Every row gives one point. A path goes straight from each point to the next, and from the last back to the first. The post is the endless flat space through its rows: a point in 2 columns, a line in 3, a plane in 4, and so on, so that a path can go around it. Count how often the path circles the post. Going back the other way cancels.

Post (2 x 3):
[[  7  31  -4]
 [-19 -15  23]]
Path (30 x 3):
[[-31 -32 -13]
 [-40  34 -20]
 [  2 -12  -9]
 [ 38  17 -20]
 [  8  40 -28]
 [-22  52  -7]
 [-27 -11  59]
 [ 18  -7  38]
 [ -5 -18  15]
 [-36 -47  12]
 [ 21 102 -40]
 [ -5  78  23]
 [ -8 -16  45]
 [ 12 -20  -1]
 [-38 -51  23]
 [ -6  50 -22]
 [-39  10  35]
 [ 20  47  26]
 [ 37   3 -11]
 [  4  19 -26]
 [  0  52 -21]
 [-42  25  41]
 [ -1  16  26]
 [ 37  28  -9]
 [-12 -43 -14]
 [-19  -1  -1]
 [ -2  49   2]
 [  6  34  51]
 [ 36  17   8]
 [ 29  -4 -17]]
Times around: 5

Post (8 x 9):
[[-50 -10 -14  16 -16 -30 -27  20  10]
 [ -3 -45 -28  -8 -17 -19  -5 -11   6]
 [ 36  13  -1 -28  43 -24 -26  29 -15]
 [-68 -18  -6  30 -33  35  12  20 -20]
 [ 23 -38  11  -4 -41  -8  -2 -30  40]
 [-51 -25  26 -26  -1  26 -18  15  13]
 [ 21  -9  -5  10  31  45 -17  22  11]
 [ -3  18 -64  40   6   8  21  26  -8]]
Path (26 x 9):
[[-17 -66  21   4 -31 -48 -31  19  24]
 [ -2 -47 -34  15 -45 -25  12  15  23]
 [-10 -41 -44  33 -15  24 -50   8  -2]
 [-25  61 -14  31  50  47 -27  42  -5]
 [ -3  29  -8  16 -16 -19  27  -1 -48]
 [  4 -46 -11 -30  -3  20 -15 -30 -43]
 [ -1 -52 -40  34 -13  19 -52  19  23]
 [-25  -7 -50  23 -26  -3 -35  -5  68]
 [ 49  62 -16   0 -32 -75  45  25 -29]
 [  5   6  16   2   6 -11 -52  27  58]
 [  4 -46 -13 -13 -13 -11 -45 -35  43]
 [-74  -5  18  12   3  25 -26  11  37]
 [-44 -43  10  -1  27  79 -59   6  24]
 [ -8  -2 -19 -14  26  53 -30  28  11]
 [-42   3 -19  47 -25  47  25  61  13]
 [-50  12 -12 -48  26 -15 -29  62  11]
 [ 21  41 -32  38   1 -18 -26  43  -4]
 [ 24  31 -34 -26  49  -5  -7  45  49]
 [  3 -55  19 -19 -28 -20 -10 -27  18]
 [ 29  18  12   1  -1 -26  -6 -17 -42]
 [ 30   5 -35 -25 -41 -61 -19 -10   6]
 [-23 -29  35  53 -51  23 -47   5 -20]
 [-18  -3  25  41   2  -3 -32  -4   0]
 [-12  28  -5  25  19  45   8  25   6]
 [ -1  26 -22  19  -7  15  10  23 -77]
 [  0 -63 -31  -7 -34 -46 -17  -1  -5]]
Times around: 1
